Every row gives one point. Two turns around zero, p and q, are shown by what they do to some points. Write where each new point lands after one turn and then the other. Backwards means that the second turn is done in reverse. Each puzzle has new turns, and all numbers are rounded.

Turn p:
-0.5; -3.0 -> -2.7; 1.5
3.7; -1.8 -> -2.9; -2.9
0.2; 3.1 -> 2.9; -1.2
-2.0; 0.5 -> 1.1; 1.7
-1.4; 1.3 -> 1.7; 0.9
Turn q:
3.4; 0.4 -> 2.7; 2.1
-3.1; 1.3 -> -3.3; -0.5
-0.3; -1.8 -> 0.7; -1.7
Where do these land?
q, then p: -3.1; -1.4 -> -2.0; 2.7
p, then q backwards: 0.6; -1.2 -> -1.2; 0.6
q, then p: 2.5; 2.6 -> 3.1; -1.9

Turn p:
3.2; 1.8; 2.7 -> -2.2; 3.6; 1.7
-3.3; -4.9; -1.0 -> 3.6; -4.6; 1.4
0.3; -0.6; -1.1 -> 1.2; 0.1; -0.5
-0.9; 2.7; 0.4 -> -2.6; -0.1; -1.3
0.0; 2.8; -0.3 -> -2.0; 0.8; -1.8
0.8; -1.7; -0.7 -> 1.9; 0.3; 0.5
Turn q:
-1.4; -1.0; 0.9 -> 1.5; -0.3; 1.2
-1.0; 0.5; -1.8 -> -1.6; -0.9; 1.1
-2.5; 2.8; 3.6 -> 1.2; 4.1; 2.9
3.0; 1.1; -2.0 -> -2.6; -0.1; -2.7
1.9; -3.4; -0.7 -> 1.4; -2.8; -2.4
Where do these land?
q, then p: 1.9; -1.1; 0.5 -> 1.6; 0.7; -1.4
q, then p: -3.4; 1.4; 2.2 -> -3.4; 1.8; 1.9
q, then p: 0.6; 1.1; -3.5 -> 0.5; -3.7; 0.0
q, then p backwards: -0.2; -0.8; 0.7 -> 0.1; -0.9; -0.6
q, then p: -0.9; 3.8; -0.4 -> -3.4; -1.8; -0.5
q, then p: 2.1; -4.4; 0.6 -> 4.4; 2.1; -0.4

Turn p:
1.2; 0.7; -0.7; 3.2 -> -0.4; -1.7; 1.2; 2.9
-1.1; 1.3; 1.7; -1.3 -> -1.0; 2.4; -0.2; -0.6
2.8; -1.3; 0.3; -1.7 -> 2.9; 0.3; -1.9; 0.3
-1.3; -1.4; 0.4; 6.4 -> -0.4; -2.3; 5.8; 2.2
-1.1; 1.1; -1.0; -3.1 -> -1.4; 0.7; -2.5; -2.1
-0.6; -0.5; -0.7; -3.5 -> 0.3; 0.6; -2.3; -2.7
Turn q:
1.2; -2.9; -3.0; -0.9 -> -0.9; 2.1; 0.1; -3.8
-1.1; 4.2; -1.7; -2.0 -> 4.3; -0.5; 2.5; 0.6
-2.3; 0.3; 1.4; -0.3 -> -0.8; -0.6; 1.7; 1.9
2.7; -2.8; 0.6; 0.0 -> -2.1; -0.6; -2.2; -2.4
-0.5; 1.1; 2.7; 3.2 -> -0.6; -0.5; -2.2; 3.7
Where do these land?
p, then q backwards: -3.8; 0.5; -1.1; -0.6 -> 0.5; -3.6; 0.1; -1.8
q, then p: 4.7; -2.4; -0.2; 0.1 -> -0.5; -1.9; -3.4; -3.6
q, then p: -3.2; 1.8; 2.5; 0.2 -> 0.8; -0.1; 4.0; 1.7
q, then p: -1.7; 1.3; -0.3; -2.0 -> 1.7; 2.0; 1.0; 0.9
q, then p backwards: 1.8; -3.4; -1.6; 0.1 -> -2.7; 0.8; 0.0; -3.0
p, then q backwards: 2.1; 2.2; 0.7; 2.3 -> -2.5; 1.2; 1.8; 2.1

Turn p:
0.9; 0.0; 3.5; -0.2; -0.4; -0.6 -> -0.6; 1.7; 0.4; -1.2; 2.3; -1.8
5.2; 1.2; 2.4; -1.5; -0.1; -1.1 -> -3.6; 4.2; -1.4; -1.8; 1.3; 0.1
-1.0; 0.4; -0.7; -3.5; -1.6; 2.3 -> 1.6; -0.9; -3.4; 0.7; 1.8; 1.7
1.9; 0.6; 2.2; -0.2; 1.8; 1.4 -> -2.2; 0.2; -1.5; -1.8; 0.5; -1.9
-4.0; -2.4; -2.5; -0.4; 1.3; -1.9 -> 0.9; -3.1; 2.4; 4.1; -0.2; 0.7
-4.5; 1.1; -3.9; 0.6; 0.8; -0.5 -> 2.9; -2.5; 0.3; 3.7; -3.1; 0.2
-2.2; 0.3; -1.4; 4.0; -0.7; -2.1 -> 2.4; 0.1; 3.6; 0.6; -2.8; -0.7
3.5; -1.2; 0.4; 1.2; -1.1; 2.6 -> -1.2; 0.0; -0.4; -4.4; 0.1; 1.5
Turn q:
-1.6; -1.7; -0.8; -0.1; -1.0; -1.8 -> 0.3; 0.3; -0.5; -3.0; -0.7; -0.8
-0.4; 1.4; 0.0; 1.3; -1.6; -4.0 -> -0.9; -0.2; -3.4; -1.6; -2.5; 1.1
0.5; 0.2; 2.2; -1.9; 1.2; -1.6 -> -1.5; -2.2; 0.7; -0.8; 0.3; 2.1
2.5; -0.7; 4.3; -2.2; -1.2; 4.0 -> -4.2; -1.3; 3.8; 3.0; 1.3; -1.6
-1.4; -0.7; -3.6; 4.5; 1.9; -0.7 -> 4.0; 4.3; -1.4; -0.8; -0.8; 1.2
-1.1; 1.1; 2.3; -1.5; -0.1; 4.3 -> -2.0; -0.3; 1.0; 2.3; 4.0; -1.5
1.5; 0.5; -4.4; -0.2; 0.9; 0.0 -> 4.3; -0.7; -0.2; 1.1; -1.4; -0.5
Where do these land?
p, then q: 0.0; 3.1; -0.4; 0.0; 0.6; -3.0 -> -0.9; 0.9; -3.7; 1.2; -1.4; 0.2
q, then p backwards: -3.5; -0.7; -1.2; -0.2; 0.9; 0.0 -> 0.3; 0.1; 2.5; -0.3; -2.4; 1.6
p, then q: 4.0; -2.4; -1.5; -2.0; -2.8; 2.4 -> 2.4; -1.1; 2.1; 1.9; 4.6; -2.4
p, then q: 0.8; -0.7; 1.9; -2.0; -1.8; 2.0 -> 2.9; -1.5; 1.3; 0.5; 1.4; 1.1
p, then q: -1.6; 0.6; 0.7; 3.0; 0.4; -3.9 -> -4.3; 0.2; -1.7; 0.3; -1.6; 2.0
p, then q backwards: 3.3; -2.4; 0.8; -2.5; 1.3; 2.8 -> -3.0; 1.7; 3.8; -1.5; -0.4; -2.1
q, then p: -3.0; 2.6; -0.3; 3.7; 1.4; -0.3 -> -0.2; -0.7; -3.2; 0.2; -4.5; 0.5

Turn p:
2.1; -0.2; 0.7; 1.8; -4.7; -0.7; -0.2; 1.5 -> -3.0; 0.5; -3.1; 1.8; 0.2; -1.2; 1.6; -2.6
0.8; 1.4; 1.3; 1.3; 2.5; 1.0; -2.9; -2.9 -> 0.2; -2.9; -1.1; -1.2; -1.8; 0.9; -3.5; 1.6
-0.9; 0.3; -2.6; 1.1; 2.2; 3.0; -0.7; -1.5 -> 2.1; -1.1; -0.7; -0.5; -0.7; -0.4; 0.1; 4.3
-0.3; -2.4; -1.5; -3.3; -0.9; -1.8; -0.9; 1.4 -> -2.2; -0.3; 3.5; 0.7; 1.5; 0.4; 2.4; -0.2
2.3; 2.5; 0.2; -0.9; 3.3; 2.4; 1.2; -1.4 -> 2.6; 0.3; -0.7; -0.6; -2.9; 3.6; -1.1; 1.5
-2.1; -0.5; 2.7; -0.7; -5.3; -0.5; -0.4; 3.9 -> -2.2; 1.8; 0.3; 4.8; 2.4; -2.6; -0.1; -3.5
1.7; -0.3; 0.4; 2.5; 5.7; 1.1; 0.8; -0.2 -> 4.7; -3.0; -0.8; -2.5; -1.9; 1.3; -0.1; -0.1
-0.6; 1.7; 0.2; 1.7; 2.6; 0.3; 0.5; -2.8 -> 1.8; -0.1; -1.0; -2.8; -1.1; 0.1; -2.4; 1.5
-1.0; 0.8; -1.0; -0.6; -3.6; -4.0; 0.6; 3.9 -> -2.7; 2.8; 1.9; 1.1; -0.5; -3.3; 2.4; -3.3
-1.9; -3.3; -0.4; -3.0; -1.7; -0.8; 1.8; -1.8 -> -1.3; 1.8; 1.9; -0.7; 4.7; 1.2; 0.9; 0.7
Turn q:
-2.6; 0.0; -2.4; 2.8; -0.7; 2.6; 0.7; 0.4 -> -1.7; 1.3; -3.9; -1.1; 1.8; -2.0; 0.6; -0.3
-3.1; 1.5; -0.7; 0.2; 2.2; -0.7; 1.4; -1.5 -> -3.0; -1.9; -1.5; 0.5; 1.6; 1.3; -1.6; -0.1
-1.5; -2.7; 1.7; -0.7; -0.4; -5.8; -1.3; -4.4 -> 1.6; -4.2; 0.1; 3.2; -3.3; -0.2; -5.0; -1.2
0.0; -2.2; 1.3; -1.2; 3.1; -2.1; -1.1; 0.4 -> 0.3; -1.5; 0.4; 0.2; -2.8; 3.2; -0.3; -1.8
3.1; -0.9; 1.9; -0.3; -0.6; 1.1; 1.6; -0.1 -> 1.1; 2.8; 2.6; 1.0; 0.0; 0.0; 0.2; -1.0
4.6; 2.6; -3.9; 1.3; -1.6; 3.2; -2.3; 0.6 -> 3.1; 0.3; 0.3; -0.5; 3.7; -2.6; 5.6; 0.8
3.1; 1.9; 2.2; 0.8; -1.1; 1.2; -0.9; 2.9 -> -0.3; 1.6; 3.4; -1.1; -1.0; -1.6; 3.3; 0.7
-3.2; -0.1; -3.5; 0.1; -1.0; -1.9; 2.1; -0.1 -> -0.2; -1.5; -2.6; -2.4; 2.1; -0.6; -3.4; 0.1
-0.5; -0.1; 3.4; -3.1; 0.1; 2.4; -0.1; 1.6 -> -1.0; 3.0; 1.2; 0.4; -2.1; 2.5; 0.5; 2.7
Where do these land?
q, then p: 0.9; -0.4; 0.6; -3.3; 0.1; -0.7; 3.1; 1.8 -> 0.3; -0.9; 0.4; 3.4; -1.4; 2.0; -2.6; 0.4
p, then q backwards: -1.0; 3.9; 0.5; 1.3; -0.8; 0.9; -1.4; 1.6 -> -1.3; -2.1; 2.5; 1.2; -2.5; -0.3; -0.9; -1.8
q, then p backwards: -3.7; 0.9; 2.8; 1.9; 0.8; -0.7; 0.3; 1.2 -> 1.6; 2.1; -0.6; 0.1; -2.2; -2.3; -3.1; -1.4
p, then q: 4.2; -1.5; 0.5; -1.6; 1.3; 1.4; 1.0; -0.8 -> 0.5; 4.2; -1.8; 0.8; 2.0; 0.6; 1.2; 0.0
q, then p: -2.3; 3.4; 0.2; 2.3; -0.9; -0.1; -2.8; -3.5 -> 1.0; -1.2; 0.9; -2.6; 2.1; -4.3; 2.6; -1.9
q, then p backwards: 1.9; -3.3; -2.8; -4.1; 2.9; 1.0; -1.5; -1.6 -> 3.0; -1.4; 2.2; -1.0; 2.6; 4.2; 3.5; 0.6
p, then q: -1.8; 4.0; 1.9; 2.5; -1.6; 3.6; 0.1; -1.7 -> 2.0; -3.9; -1.0; -2.6; 0.5; -2.6; 3.6; 0.5
q, then p: 1.3; -0.1; 0.6; 2.5; -0.8; -4.5; 1.7; 2.0 -> -3.4; -0.8; 1.9; -0.8; 2.5; 2.1; -2.9; -1.0
p, then q: 2.0; -2.9; 1.2; -4.1; -0.9; 3.2; -1.7; -0.1 -> -2.9; 3.5; -3.0; 0.4; -0.5; -0.1; 2.5; -2.8
p, then q: -2.1; -2.3; -3.3; 2.9; 1.0; -2.2; 0.0; 1.6 -> 0.9; -0.9; 3.2; -1.1; -0.5; 2.3; -4.1; -1.5
q, then p backwards: 0.4; -1.8; -2.1; -0.3; -1.2; -1.8; 1.3; -0.5 -> -1.3; 0.0; 2.5; 1.6; 1.7; 0.1; 0.9; -0.6
